Each row is a point. Two turns around zero, p and q, are shown by what they do to some points. Where does a point land after both, in the order given? Backwards means that the second turn is done in reverse. Each puzzle has new turns, and all numbers are rounded.
In the rows, 128 means zero.

Turn p:
[86 75] -> [128 196]
[114 184] -> [174  93]
[147 139] -> [120 108]
[127 119] -> [123 136]
[166 124] -> [ 96 107]
Turn q:
[188 131] -> [187 139]
[106 108] -> [109 105]
[133 163] -> [129 163]
[ 85 111] -> [ 88 106]
Where do these land?
q, then p: [110  98] -> [119 162]
q, then p: [162 187] -> [147  63]
q, then p: [127 163] -> [154 104]
q, then p backwards: [135 105] -> [134 151]
q, then p backwards: [105  87] -> [169 151]

Turn p:
[138 131 185] -> [ 79 127 159]
[142 114  54] -> [201 112 110]
[128 108 111] -> [142 109 117]
[134 157 109] -> [150 155 133]
[ 98 131 181] -> [ 68 138 121]
Turn q:
[175 112 121] -> [106 171 142]
[104 119 139] -> [151 114 133]
[167  98 128] -> [121 172 150]
[129 144 166] -> [116 101 157]
[ 64 167  86] -> [147  82  58]
Where do these land?
p, then q: [ 79 139 106] -> [109 138  77]
p, then q: [175  77 149] -> [176 146 179]
q, then p: [ 89 161 114] -> [160  89 110]
p, then q: [163  98  90] -> [121 176 163]
p, then q: [139 127 149] -> [142 113 140]
p, then q: [123 167 160] -> [122  78 122]

Turn p:
[107 160 156 146] -> [131 152 120 172]
[128 109 160 125] -> [141 156 147 121]
[164  99 109 177] -> [187  93 124 112]
[ 99 108  88 135] -> [116  84 155 134]
[150 134 161 111] -> [132 166 115 113]
[117 123  73  82] -> [ 73  89 131 101]
[131 164 150 119] -> [117 156 102 144]
Turn q:
[155 129 108 107] -> [125  92 130 145]
[132 129 140 136] -> [125 132 138 118]
[164 140 137 134] -> [114 110 160 124]
[129 120  96 144] -> [100 126 107 140]
[157  99 167 119] -> [140 101 143  81]
[ 31 152 121 128] -> [164 207  91 161]
Where do these land?
q, then p: [105 126 148 102] -> [138 129  97 104]
p, then q: [168 104 122 122] -> [151  88 127 139]
q, then p: [103 166 156 113] -> [153 155  86 132]
q, then p backwards: [121 143  62 169] -> [ 91 192 129 100]
p, then q: [144 101 153 134] -> [139 107 161 133]

Turn p:
[129 112 100 125 115  78] -> [ 99 142 150 127 115  83]
[126 182 176 167 170 162] -> [133 150  67 130 137 201]
[153 144  61 135 130 149] -> [111  78  96 155 102 102]
[135 130 133  85 107 152] -> [168 112 142 151 145 120]
[143 138 122  71 113 112] -> [159 140 147 166 128  94]
[142  88 138 136  74 100] -> [124 133 151  89 164  80]
[136  95  99 112 137 108] -> [127 122 151 120  94  97]
[ 87 130 131 147 102 130] -> [ 97 120 148 126 159 146]
[101 132 192 173 204 162] -> [136 154 100  88 107 229]
Turn q:
[131 149 147 172 142 136] -> [120 130 110  77 135 125]
[ 74 169 151 144 131 129] -> [156  98  85 104 162 140]
[174  75  77 123  64 191] -> [ 83  79 209 150  73  93]
[131 164 115  99 160 107] -> [151 156  86 149 119 114]
[152 129 120  78 132  80] -> [122 169 112 185 117 141]
[146  84  92 130 103 135] -> [116 119 177 141  91 135]
[132 142 136 117 124  82] -> [120 148  99 147 129 157]
[ 81 122 153 158 186 117] -> [181 152 123  82 165 146]
[131 118 160 132 110 176] -> [104 101 151 115 160 101]
Where do these land?
q, then p: [110 125 129 139 115  67] -> [141  73 106 138 136 150]
p, then q backwards: [173 135 131 171 176 101] -> [166 183 111 158 152 100]
q, then p: [144 153 172 114 124 103] -> [ 94 112 126 153  98 155]
p, then q: [ 99 141 129 132 111 120] -> [148 127 123 105 149 125]
p, then q backwards: [101  90 110 120  66 157] -> [ 96  97 155 132  98 188]
q, then p: [ 97 112 125  98 153 149] -> [139 157  93 104 112 114]
q, then p backwards: [ 99 102 171 122 172 137] -> [128 121 184 113  84 125]
p, then q: [102 144  89 162 105 139] -> [175 117 160 114 143 150]
q, then p: [225 150  95  93 131 178] -> [ 45 188 165 138 174 101]
